Rows are points. Each table stands for the endless flat space through its points: a line for two points, a plane for three, and so on. Write the one point that lies in both, or say that there is none.

First (2 x 4):
[[30 30 22  4]
 [21 18 22 16]]
Second (3 x 4):
[[-12  24  25  -1]
 [ 15  20  26   8]
 [-30  40   7  -3]]
They share: [24 22 22 12]

First (4 x 6):
[[-26  -8 -20  -7   8  23]
 [-36 -32 -16 -15   0  -5]
 [-49  35   7  30  21 -22]
 [-38  20  -4  13  16  -5]]
Second (2 x 6):
[[-47  14 -40  10  13  19]
 [-17 -26   0 -25   8 -11]]
They share: no point

First (4 x 8):
[[ 22 -30  63  10  35  62 -19  42]
 [ -6 -33  -8  -5   0  22 -17   6]
 [ 31 -32  33  19  18  29 -20  18]
 [ 29 -32  57  13  32  63 -10  34]]
Second (2 x 8):
[[ 18 -40  10  -6   5  40 -13  12]
 [ 18 -42   8 -12   7  47 -15  12]]
They share: no point

First (3 x 9):
[[ 10   3   1  -3  15  19  -4  11   7]
 [ 19  11  -1  -6  17  24  -6  18   4]
 [  6  15  43  15 -22   4 -17   9 -25]]
Second (2 x 9):
[[ 35  24  28  -4   8  20 -10  19 -24]
 [ 47  22  44 -14  22  18   2   5 -26]]
They share: no point

First (4 x 11):
[[ 25   1 -12   1  24  20  32  18  36 -25  21]
 [ 36 -11 -30  11  12  -2  77 -15  45  -8  23]
 [ 21  -2   6 -10  12   1  23  12  18  13  26]
 [ 32  -5 -12  -2   7  -3  58 -11  33   8  21]]
Second (2 x 11):
[[ 20 -19   0 -10   3  17  14  35  27   6  47]
 [ 20   9   0   2  31 -11  34  -1  15   2  11]]
They share: [20 -5  0 -4 17  3 24 17 21  4 29]

First (4 x 12):
[[ -6 -17 -18  26 -24   5  -1  10  14  -5  18  20]
 [  6  -3 -33  33 -12  35   1  19  -1 -10  -2  20]
 [ -6 -10 -18  55  -9  43  15  -2 -30 -22 -12  10]
 [-12 -31 -30  13  -6   4 -18  37  33   8   6  43]]
Second (3 x 12):
[[ -2 -10  -7  -6 -13  27  -3  -3  16 -10  14  46]
 [ -8  -6 -24  18  -8  38   4  10  22  -5   0  30]
 [  4  -8 -20  18 -21  25   2   5   7 -12  10  26]]
They share: no point

First (2 x 14):
[[ -4  -2   7   3  27 -20 -40 -16 -53 -20  24 -59  38   7]
 [-28 -38 -17  51  27  16 -28 -16  -5 -38  30  -5  26 -41]]
Second (3 x 14):
[[-12  -8  -9  27  55  20 -24 -20 -59 -59  21 -40  20 -13]
 [-24 -26  -3  15  29  -1 -27 -10 -26 -26  26 -42  22 -15]
 [-32 -32  -1   3  31   0 -20  -4 -23 -23  25 -52  12 -13]]
They share: [-16 -20  -5  27  27  -2 -34 -16 -29 -29  27 -32  32 -17]

First (4 x 18):
[[-26 -44   9 -19 -47  24 -43  -6  19  -9  66 -59  54 -19   6  49  10 -23]
 [-43 -36  -6 -45 -27  19 -18  -9   7   8  61 -49  33  -9 -13  27  15 -25]
 [ -8 -48  -1 -31   5  58   3 -56  -1  37   4  17  12  21   4  17  44  33]
 [ -6  -1 -48  -2  17  26  19 -39 -11  25   8   6  -9  -8  31  29  47  33]]
Second (4 x 18):
[[-38 -20 -43 -24  18  44  40  -7   8  13  39 -22  11   7  27  15  12  17]
 [-41 -41 -30 -43  22  33  29 -27  10  21  33 -32  -9   8  21  10  19  -5]
 [-12 -45  12 -44 -21  20 -41 -66  -8  43  11  -8   5  -5 -25  22  60  -4]
 [-23 -42   5 -41 -15  27 -31 -58   2  50  11 -21   2  -8 -21   9  56  -1]]
They share: [-23 -29 -18 -31  -2  33   2 -33  -2  24  27 -11  12   2   3  22  34  10]

First (2 x 20):
[[-20  29  33  -4  11 -26   2   4 -10   3 -10 -15 -39 -27 -32 -13  53 -10
   18   5]
 [-12  25  31  10  -7 -26   8  10  -6   1   6 -19 -29 -19 -20 -11  35   6
   14  -7]]
Second (5 x 20):
[[ -2  72  32  13  -6  17  25  40  -7  30  18 -52   8 -17  -8 -24  10  16
   -8 -34]
 [  7  51  35  21  -7  16  11   8   5  39  -5 -35  11 -22 -24 -25  18  25
  -18 -35]
 [  3  16  36  12  -3 -18   4  -6   3   8  -7 -10 -20 -31 -37  -8  26  22
   -4 -18]
 [  9  62  43  -3   5 -11  17  39  -6  13  21 -44 -17 -34 -14 -25  14   1
    2 -36]
 [  0  51  43 -36  40 -11  30  46 -21 -19  14 -25 -37 -64 -53  11   2  11
   -6 -19]]
They share: [ -8  23  30  17 -16 -26  11  13  -4   0  14 -21 -24 -15 -14 -10  26  14
  12 -13]

First (3 x 24):
[[ -9  -7 -36 -14 -55 -25 -30  34  18   1  -4 -38 -14  44  46 -12  31 -16
   48 -26  -5  26 -13  18]
 [ -7  -8 -47 -20 -58 -35 -44  36  24   1  -8 -28 -16  40  53  -1  35 -17
   49 -31   9  32 -12  31]
 [ -9  38 -31  -4  10   5 -30  34 -22   1 -64  -8 -54   4   1 -17   1  59
  -17 -31 -15 -14 -28  33]]
Second (3 x 24):
[[-36  26 -32  23 -51  -1  -7  37  -8  20 -52 -25 -36  13  26 -16  -9  -9
   53  -1 -18  29 -28  49]
 [-33  25 -36  16 -47  -3 -16  32  -6  15 -48 -20 -40  12  32 -16  -3  -4
   44  -8 -17  20 -29  40]
 [-27  26 -61 -13 -32 -10 -63   1   2  -8 -34  13 -69  -2  70 -17  22  17
    1 -40 -15 -29 -40  -6]]
They share: [ -9  11 -34 -10 -29 -13 -30  34   2   1 -28 -26 -30  28  28 -14  19  14
  22 -28  -9  10 -19  24]

First (2 x 24):
[[ -1  15   1  43  39  20 -26 -16   4  34  51 -42  23  -3  44  -1 -11 -38
  -49  -6  18  22 -38   4]
 [  9  25 -15  29  31  24 -30 -24  20  22  35 -24  27  -7  30   5  -1 -22
  -35 -20   2  22 -24 -12]]
Second (4 x 24):
[[ 12  24 -21  26  45  12 -14 -18  30  34  19 -25  33 -15  39  20  22 -12
  -10 -29 -14  24 -29 -26]
 [  9  18 -15  17 -14  48 -27 -37  23  13  15 -12  39   8  38  15 -10 -32
  -33 -51  -6  27 -16  -9]
 [ -3  27 -14  26  64   7 -22   3  25  52  31 -30  14 -31  46  29  11 -15
   11 -33 -13  18 -43 -12]
 [ 32   3 -26  31  27   5  34 -40  40  34 -21 -33  77   9  62  29  67 -11
  -16 -36 -30  40 -26 -56]]
They share: [ 14  30 -23  22  27  26 -32 -28  28  16  27 -15  29  -9  23   8   4 -14
 -28 -27  -6  22 -17 -20]

First (5 x 24):
[[-63  33  43   2 -27  23  31  53  38 -35 -41   1  41  14  -2  18  11  21
  -40 -18 -15  28 -56  21]
 [-63  33  28 -19 -11  51  23  59  48 -36 -28   6  39  -7   2  20 -32  26
  -53 -13  27  48 -75  28]
 [-33  -9  31 -52  31  43 -21   7  16 -17  15  37  19  50  40  14  -3  13
  -80 -52  -7  56 -24  13]
 [-13 -26  19 -33 -14 -36  -4  18 -21  19 -23 -17  58  39 -20 -16  22  10
  -16 -46 -50   9  25  19]
 [-23 -12  18 -26 -16 -16   0  24  -4  -1 -24   0  38  41 -12  -3  21  11
  -25 -41 -37  12   4  23]]
Second (3 x 24):
[[-34   1   5 -29  -2   8  -8  43  10 -11 -31   7  29  17 -16   7 -13   7
  -51 -33 -13  26 -14  30]
 [-44   7  -5 -47 -10   6   6  39  20  -3 -25   3  41  27 -10  11  -1  15
  -35 -21 -17  32 -14  28]
 [-62  19 -23 -61   2   2   2  53  26   9 -39  -5  55  17 -18  19  -7   7
  -53  -9 -35  44  -2  26]]
They share: [-30  -2   9 -31 -12   9   1  34  12 -13 -21   9  28  27  -9   5  -4  15
 -34 -33  -6  23 -20  30]

First (3 x 24):
[[-26 -39 -33   9  55 -11 -19 -34   9 -28 -13  32 -19  -8  33  38  -3  26
   33 -49 -22 -12  -5  -2]
 [-27 -45 -22 -12  41 -17 -17 -19   3  -4 -13  33 -19  -7  26  18   5   4
   42 -55 -15 -12   8  -2]
 [-32 -30 -12 -36   7 -47 -34  20  27  44  23  20 -19  -2  27 -10 -27 -43
   24 -22 -25   6  10   7]]
Second (4 x 24):
[[-16  35 -25  31  21  17 -31  -7  36  34   3  30 -33  11  29  19 -28   8
   32 -48  -4 -56  -5 -11]
 [-64 -53 -15 -43  38 -55 -42  -7   1 -26   8  16 -23 -28  61  40 -41 -10
   -8 -27 -20  27   2  -7]
 [-13 -21 -26  -7  21 -12 -29 -14  31  12  15  35  -8  -1  23  13 -11  -5
   37 -41 -27 -23   2  11]
 [-47 -61 -22 -42  32 -50 -37  -8   7 -21  11  26  -9 -19  47  26 -24  -8
    6 -25 -34  21   7  11]]
They share: no point

First (2 x 24):
[[ 10  38  -1  25 -30   5 -16  -3 -15  38  21   6 -22  30  -8  -5  30   2
  -12   2   8  20   7  -3]
 [ 16  20   3  33 -30  21 -12  -3 -25  26  15  16 -26  30 -12  -9  26   0
  -22  -2  10  32 -11 -15]]
Second (6 x 24):
[[ 13  60 -27  11 -43  -2 -29 -17 -20  -1 -12  29 -34  72  17  29  -3  -5
  -37 -23 -29  35  -1 -31]
 [ 21   7  40  21 -42  20  38  -9  16  75  56  11 -17   2 -45 -14  62  40
    5  40  59  13   4   4]
 [ 41  14  10  56 -49 -24  -4   9 -17  50  31  -9 -24  50 -39  17  24  12
  -29 -37  19  18 -17 -14]
 [ 13   4  31  88 -53  14   8  -7 -46  68  81  13   6 -16 -73 -29  75  29
  -38  -1  55  13  -4  41]
 [  5  60 -11 -16 -41  14  -4 -31   4  12  -3  41 -38  60  15  23   9  11
  -20  11  -9  27  14 -29]
 [ 17  -9  64  53 -38   5  38 -19 -11 102  90   5 -26   0 -90 -25  69  38
  -14   2  93 -27  23  28]]
They share: [ 13  29   1  29 -30  13 -14  -3 -20  32  18  11 -24  30 -10  -7  28   1
 -17   0   9  26  -2  -9]

First (2 x 24):
[[ 24  -1   6  40 -23  21 -27 -31  -1 -24 -48 -44 -28 -22   4 -14   9  29
   -4 -12  33 -34  11 -24]
 [ 27   4   7  34 -16  17 -28 -31  -6 -20 -42 -39 -26 -25   0 -16   6  22
   -7 -10  31 -32   4 -22]]
Second (5 x 24):
[[ 49  19  17  35  16  15 -25  -5 -21 -23 -15 -28 -34 -52  -2 -31  17  -2
  -28  15  15 -28  -7 -18]
 [ 12   7  14  -1 -29 -15 -20 -44  11   7 -55 -39  16   0 -42 -21 -16  24
   13 -21  34 -41 -31 -11]
 [ -8   4   0  -9  21   5  -4 -10 -27  -1 -43 -11 -52 -25 -41 -46 -15  30
    1  17  23 -58 -14 -27]
 [ 65  26  26  48   5  16 -28  -2   1 -25 -21 -30 -11 -51   3 -22  32  -1
  -34   4  17 -23 -21 -17]
 [ 38  15   9  28  34  20 -21   1 -43 -25  -7 -21 -63 -60  -2 -41  10  -3
  -29  30  11 -33   6 -22]]
They share: [ 33  14   9  22  -2   9 -30 -31 -16 -12 -30 -29 -22 -31  -8 -20   0   8
 -13  -6  27 -28 -10 -18]

First (2 x 24):
[[ 32  13 -23 -31  16  10   1  35  -9 -11 -27 -17  -8 -27  31 -25 -32  -1
    8   2  26  16  -4 -35]
 [ 35  34 -11 -34  28  25  13  11   6  13  -3 -41   1 -24  16  -1 -32 -25
  -10  23  50  -5  -7 -14]]
Second (4 x 24):
[[ 27  32   1 -28  26  13  -1  29   2  -7 -41 -37 -13 -36  60 -41 -26   1
   26  -3   8  11 -13 -26]
 [ 34  12 -43 -46  35  22  26  20  -7   3   0 -17   1 -29  -7  -1 -41   4
  -26   3  47  18  11 -39]
 [ 30  19 -35 -53  41  24  33  25 -10  -5  -8 -24   1 -31   2  -6 -37  11
  -28  -1  40  19  11 -45]
 [ 21  47  20 -62  20  21  29  63 -31 -51 -46 -52   4 -11  53 -17  -8  -9
  -22  21  31  -3 -11 -52]]
They share: [ 33  20 -19 -32  20  15   5  27  -4  -3 -19 -25  -5 -26  26 -17 -32  -9
   2   9  34   9  -5 -28]

First (5 x 24):
[[ 26 -63  27   3  24  43 -26  35  43   1 -48  54  -1   9 -23  -6  10  33
   36  -6 -20  39  22 -59]
 [  9 -16 -20  16 -51   2   5 -55  12 -30 -19  14 -10 -14 -14   7 -26  20
   42 -88  28  28  -5 -33]
 [  2 -49  58 -32  75  70 -18  37  17 -13 -51  17 -26  61 -29 -39  -1  48
   28  34 -25  20  10 -27]
 [ 19 -51 -13  16 -38  17   1 -20  22 -11 -44  38  10 -23 -25   9 -11  41
   40 -65 -10  47  27 -50]
 [  8  -9 -20   0 -51   8  10 -63  -5 -35 -17  -1 -14  -7 -15  -1 -33  30
   36 -86  23  30  -2 -21]]
Second (3 x 24):
[[ 23 -26  -4   6 -11  36  -9   3  28 -34 -45  22 -34   4  -8 -11 -22  32
   20 -22  -2  40 -13 -31]
 [-13 -25  17 -32  -6  23  -6 -19  -7   2 -17  -5   0  15 -12 -25 -17  12
   16 -43   3  -1 -11 -13]
 [ 13 -30  22  -7  13  33 -10 -19  14 -24 -25  20 -16  26 -25 -10  -9  35
   47 -37  11  28  12 -37]]
They share: [ 11 -28  14  -8   3  32  -9 -13  14 -22 -29  16 -18  18 -18 -13 -14  30
  34 -34   6  26   1 -31]

First (4 x 24):
[[ -3 -27  27 -37 -19  28 -24 -31  19   5 -31   7 -29  24   4  27   8 -26
  -12 -35   2  13 -25 -27]
 [  7 -23  15 -43 -45  12 -14 -27   3  10 -14  -4 -29  20  10  30  20 -54
  -14 -37  16  15 -30  -3]
 [ 21 -39  24 -41 -62  12 -28  -5 -16  24  -5  -6 -14  34  21  49  34 -65
  -23 -18  22   4 -53 -12]
 [ -3 -23  60 -17  14  60 -36 -13  20   0 -49  18 -34  26   1  29  10  19
  -27  -6 -34   8 -33 -80]]
Second (5 x 24):
[[-16  34  57 -67  20  62 -10  -6  30  33   2   6 -67  23 -16  43  10 -59
  -23   6 -39  -2  10 -40]
 [-13   0  51 -50   1  13 -40 -33  26  29  -2 -32 -37   3  39   5  34 -37
  -27  -9 -30  13 -35 -43]
 [-15  -8  32 -55  -7  45  -7  -4  31  33  -1  -1 -36  30  -1  37  16 -30
  -20 -26  -5   8 -15 -44]
 [ 25 -17  34 -18 -29  52  -7 -12 -18  -6 -41  37 -38  31 -14  62   8 -39
  -13 -16  -9  22 -22 -32]
 [ 12 -60  11 -17 -50  20 -16 -16   0   5 -32   6  -3  31  18  35  22  -5
  -15 -50  25  26 -54 -38]]
They share: [  5 -25  33 -33 -25  30 -24 -19   7   8 -26   4 -29  24   8  32  18 -28
 -20 -23  -2  11 -34 -33]

First (5 x 24):
[[-14 -26  64  -3 -13 -78  28  39   9   2  17 -14 -23  21 -10  10  36 -16
    1   6 -42  27  -8  45]
 [-36   1  30  -9  -2 -55  21  39  16  14  16  16 -24  11 -11  -3  48  12
   36  16 -23  47 -14  49]
 [ -7 -37  19 -14 -22 -46 -18  21 -20   0  -9   9 -34  23   7  16  18 -43
  -17   1 -16   7 -30  16]
 [ -1 -23  -4 -35  29   3 -27   3  -1  -1 -31  21 -36  18   7  36  25 -20
   33  32  37  19 -35  33]
 [-10  -7   7 -23  14 -16 -12  18   4   9 -15  18 -25  11   1  25  39  -1
   37  34  14  28 -30  34]]
Second (4 x 24):
[[-38 -46  19 -32 -10  -5 -24  51  15  39  37  53 -25  25 -12  53  52 -10
  -12  40   0  42 -27 -14]
 [-38 -13 -51 -61  12 -48   9  30 -28  15   1  -4  41  21  19   4  64 -45
   19  -1 -37  24 -84  24]
 [-26 -24   1 -30 -10 -13 -18  43   7  29   7  21 -15  23  -6  17  36 -24
   22  36 -18  30 -37  16]
 [ -8   5  16  13 -22 -41 -27   3 -21  -6 -26  41 -64  -2   9   5  22  11
    9   4  21  18 -12  25]]
They share: [-20 -10   0 -16 -12 -30 -18  24 -10  12  -8  26 -28  12   4  10  34 -12
  16  17  -4  24 -33  21]

First (3 x 24):
[[  9   8  28 -10 -15  19 -30  -8 -11  10 -18   4 -13  24  21  19  -6  11
   -2 -37 -10 -38 -19  11]
 [ -9  36  32 -28 -27  -3 -32 -12  -3  22  -8  10 -23  10  25  17 -40  17
    0 -31  16 -38   1  15]
 [-18   8  22  -1  -3  34  -9  10  13 -20  -3 -35 -22  15  15  52  -9 -34
  -41 -28  -7 -26 -19  -1]]
Second (4 x 24):
[[ -5  12  25 -16  -4  16 -15   1  -3  -4 -19 -10 -24  28  27  23  -3   4
  -11 -32 -13 -28 -28   2]
 [ -5  39  32  16  27  11   2  31  16  -3 -57 -26 -42  11  31  42   3  14
    6  15   9 -51 -44   6]
 [ 27   7  30  17 -55  76 -15 -19 -12 -15  14 -16  -3  -3  14  38  17 -31
  -14 -49   3 -41  -1  15]
 [ -8  42  30   0  25   9  16  28  11 -14 -56 -27 -51  21  44  28  15  21
   11   8   1 -38 -54  -2]]
They share: [  0   8  26  -7 -11  24 -23  -2  -3   0 -13  -9 -16  21  19  30  -7  -4
 -15 -34  -9 -34 -19   7]

First (6 x 24):
[[-14 -11  23 -21  29  82  -8 -12  12 -17 -30   0   1  -7 -34  45  50  45
   12 -10 -10 -37  -2  90]
 [-22 -29  67  -4 -11  70 -31  -4   4  16 -34  -9 -44   2 -18   0  22  -6
    8   1   0 -62 -19  47]
 [  8  -5   0 -27 -17  16  54   3 -23   6 -19 -40  30 -24 -15  -9 -33   3
   30  -1  25  12  23  -7]
 [-24 -12   7 -39 -41   7  62  21  12   5  -2  -4  60 -34 -23   1 -34  -5
   21  -8  10 -11   6 -33]
 [-47 -32  69 -10 -64  16   0  23  24  35  -6  13 -13 -11 -10 -24 -27 -39
    2   4  -2 -63 -23 -33]
 [-36 -28  57 -14 -70   2  33  29  34  20  -7   8  21  -8  -1 -12 -46 -35
   17  -8  12 -41 -25 -60]]
Second (5 x 24):
[[-36 -20  40  12   7  51  35   7  24   6   0   0 -15 -37  13  45   1   3
   34  14  26  -2 -17  30]
 [-51 -34  -1 -21 -38   1  -6  18 -22  15 -11  46   5   3 -31  -8 -22   5
   -9 -11 -31 -39  -3 -31]
 [-61 -18  35   2   1  32  24  -5  22 -29 -16  29 -15 -41  57  61   8  -4
   38  19 -11 -16   7 -25]
 [-24   8  66 -14   5  41  33 -23  36 -22 -24 -14  -3 -41  47  37  31   3
   44  28   0 -14  11  10]
 [-19 -10  31 -31 -20  19  14  -4 -10  19 -17   4  13  -9 -31 -18  10  15
    9   5 -11 -21  -7   9]]
They share: [-25 -14  34 -13 -23  25  11   8  13  13 -10   3   1 -10 -15   3  -8   3
   8   1  -3 -32  -1  11]

First (4 x 24):
[[ -5  35 -22  27  21  -2  29 -38  36  39 -15  63 -34   3 -67  -2 -14  50
  -24 -30  38  -7  18  15]
 [ 12   8 -25  20   8  16   1 -47 -15  40  -3  39  -9  45 -55 -40  -3  20
   25 -18   7 -54 -15 -18]
 [ 25  28 -27  -1  29  37   3 -22 -27  14 -16  31 -33   6  -6 -16  16 -14
   37   1 -18 -32 -34   1]
 [ 30  26 -26  -4  31  39   2 -19 -18  -2 -18  22 -35  -9  -8 -10  25 -13
   31  -7 -23 -16 -41  14]]
Second (5 x 24):
[[ -9   9 -26 -16   9  68  45 -54 -34  47  14  66 -66  -4  -6 -17   2  36
   29 -36  17 -51 -46  29]
 [ 22  35 -46   0   3  54   6 -44 -21  22 -19  42 -49  25 -27  -1  13   7
   44 -38  22 -16 -24  12]
 [ 30  24 -17  23  17   0   1 -29  -2   4 -17  19 -10  15 -41 -16  27  -5
   10   5 -21 -13  -8   1]
 [ 38  42 -59   5  25  42 -35 -21   0  10 -41  25 -24  39 -49 -10  -5  -5
   54 -45  25 -15 -24 -15]
 [ 25  35 -52 -24  17  29  18 -25  11  20  -1  37 -41  16 -24  11  20  12
   56 -22  18 -44 -25  26]]
They share: [ 19  20 -25   9  21  25   5 -32  -9  18 -12  33 -25  12 -34 -20  10   8
  21 -15  -4 -28 -24   3]

First (2 x 24):
[[ 18  36  -2  18 -26 -10   2  31 -10   3   2 -37  25 -30 -27 -26  23  25
  -35   8  24   3  25   0]
 [ 26  20  14  14 -14 -42  -2  35 -38  -1  -2 -13  37 -10 -15 -34  -5  13
   -3  28  24  11  -3 -36]]
Second (6 x 24):
[[ 35  41  23  29 -23 -36  30  53 -10 -25 -17 -48  39 -69 -35 -24  15  60
  -23   1  42   1  66  -1]
 [  8  24   4  23 -28 -19   1  34 -21   8   0 -35  20 -21 -22 -40  22  29
  -27   6  24   4  29 -14]
 [ 53  50  -6   2  -2 -39  11  47  10 -23 -32 -41  76 -62 -10  -3 -16  19
  -55  32  60  -1   3 -37]
 [  2  18 -48 -10 -16   0 -19  16  -8   0  -3 -19  54 -22  -6 -39 -12 -10
  -42  15   3 -14 -19 -32]
 [ 19  38  20  41 -24 -45  12  35 -35   4 -32 -55  39  -1 -30 -28  50  15
  -59   7  58  18   1  -9]
 [-41  -2 -20  35 -58   1  -2  15 -61   0   2 -31  17  -3 -48 -78  60  23
  -15 -45 -26  -8  47  31]]
They share: no point

First (4 x 24):
[[ -8 -11  37   1  -4  21 -15 -53 -11  39 -16 -23 -19 -29 -19 -15  42 -25
  -29 -24  19  33   2 -36]
 [ 31 -33   8  38 -10  36  -4 -11 -29  21 -40 -11  30 -20  25 -20  42 -38
    5  -6  27   6  14 -19]
 [ 19 -18   5   8 -25  15 -19 -17 -35  15 -22 -32  24  -8  22  -2  27 -11
  -31 -24   6  30  17 -16]
 [ 26 -22   0  13 -26  16 -16 -10 -38  12 -27 -31  32  -7  30  -3  27 -13
  -26 -21   6  26  19 -12]]
Second (2 x 24):
[[  3  -1  21   0  -3  14 -17 -13 -28  26 -10 -25  28 -20  13  -5  21  -5
  -36 -24  12  26  12 -31]
 [ 43 -36 -19  15 -33   4 -12 -33 -33  16 -45 -55   8 -10  28 -30  56 -35
   -6  -9   2  41  22  14]]
They share: no point

First (5 x 24):
[[-46   4 -21 -22 -32  50  -6  -4  -9  31  -9   5  38 -48 -13 -29 -15  47
   10  16  22 -37 -13   6]
 [-52 -12  -9   0 -28  96   8  -6 -37  81  17  29  78 -30 -25 -25  37  31
   14   6  14  -5  23 -12]
 [ 14 -15  18  25 -29  43  53 -21 -28  26 -23   1  26 -12  18 -28  -2  10
    6  69 -13 -21  29 -31]
 [-76  27 -50 -33 -26  67 -43 -10  -9  41 -10 -11  50 -74 -14 -41 -21  75
   15  -2  13 -46 -30  26]
 [-66  -2 -17  -8 -18  78  -4 -12 -33  67   9  25  60 -40 -33 -29  19  41
   20 -10  22 -15  11   4]]
Second (3 x 24):
[[ 29  -5  28  33 -42  25  77   5 -63  43  -8  -3 -23 -44 -38 -30  -6  33
   11  51  46   4 -20 -37]
 [  3 -11  16  15 -36  26  56  -7 -41  39  -8  11   1 -38 -26 -27  -6  18
   14  35  35 -12   0 -22]
 [-31 -17   4  -9 -24  34  26 -19 -11  31 -10  31  33 -26 -12 -25  -4   6
   14  15  23 -30  26  -4]]
They share: no point

First (4 x 24):
[[ 11 -21  13  41  51 -31   7  42 -14  19  23  -9 -14 -14  51  24  40 -45
    2  41 -25 -10 -56  -9]
 [  3 -20  49  20  16  15  31  15  14   6 -32 -37 -49 -43   8  -3 -31 -42
    9   2  52 -72 -34  35]
 [ -9  28  22 -16  25   0  -5  -9  29 -27  19 -25   8 -16  26 -24  47 -12
   39  29 -32   3  11  23]
 [  5 -17  31  23  29   3  19  20   4   7 -11 -33 -34 -30  25   4  -2 -43
   12  11  25 -48 -36  17]]
Second (4 x 24):
[[ -2   5  25  -7  20   7 -14  30  21 -13  12  -5   0   6  40  -9  33 -24
   43  29  15 -35 -27  13]
 [  6  11  33 -11  10  -5 -22  24   1 -13  40  11   6   2  70 -39  41 -18
   41  55 -11 -37 -33   3]
 [-22  12  29 -11  27  19   4  31  41 -27 -12 -17 -13  -2   9  24  25 -31
   56   0  44 -40 -10  28]
 [  8   7  31   1  18 -11  -8  12  -7  -7  36  -5  -4 -16  64 -35  35 -24
   27  49 -23 -29 -29   3]]
They share: [  1  -1  22  11  32  -2   7  12   9  -4   6 -29 -15 -21  31  -3  24 -33
  22  20  -3 -23 -21  13]

First (2 x 24):
[[ 14  21 -34 -20 -28  22   5  11  30 -14  16  -9   4  38 -20  16  21   9
   20   4   6 -43  22  11]
 [ 20  45   2 -32  20  40  -1 -37   6 -26 -26 -33 -32  14 -44 -32  33 -33
   14  34  -6  -7  40  -7]]
Second (4 x 24):
[[ 34  19  10 -16   6  36   1   8   6 -17  34  -9  -1  51 -27  11  24 -27
   17  22 -24 -52  11 -16]
 [ 25  34 -10 -25 -30   6 -38 -20  43 -23 -32   7 -31  36 -54 -16  16  -5
   18 -21  -5 -17  42   0]
 [ -2  55 -29 -34  -6  36   7 -37  33 -11 -44 -45 -28   6 -36 -19  30  -3
   29  19  30  -4  53   8]
 [ 21  23 -37 -30 -28   5 -20 -14  25 -40 -21   7 -21  19 -43 -26  23   2
   -1  -2  -8  -9  35  22]]
They share: [ 17  33 -16 -26  -4  31   2 -13  18 -20  -5 -21 -14  26 -32  -8  27 -12
  17  19   0 -25  31   2]
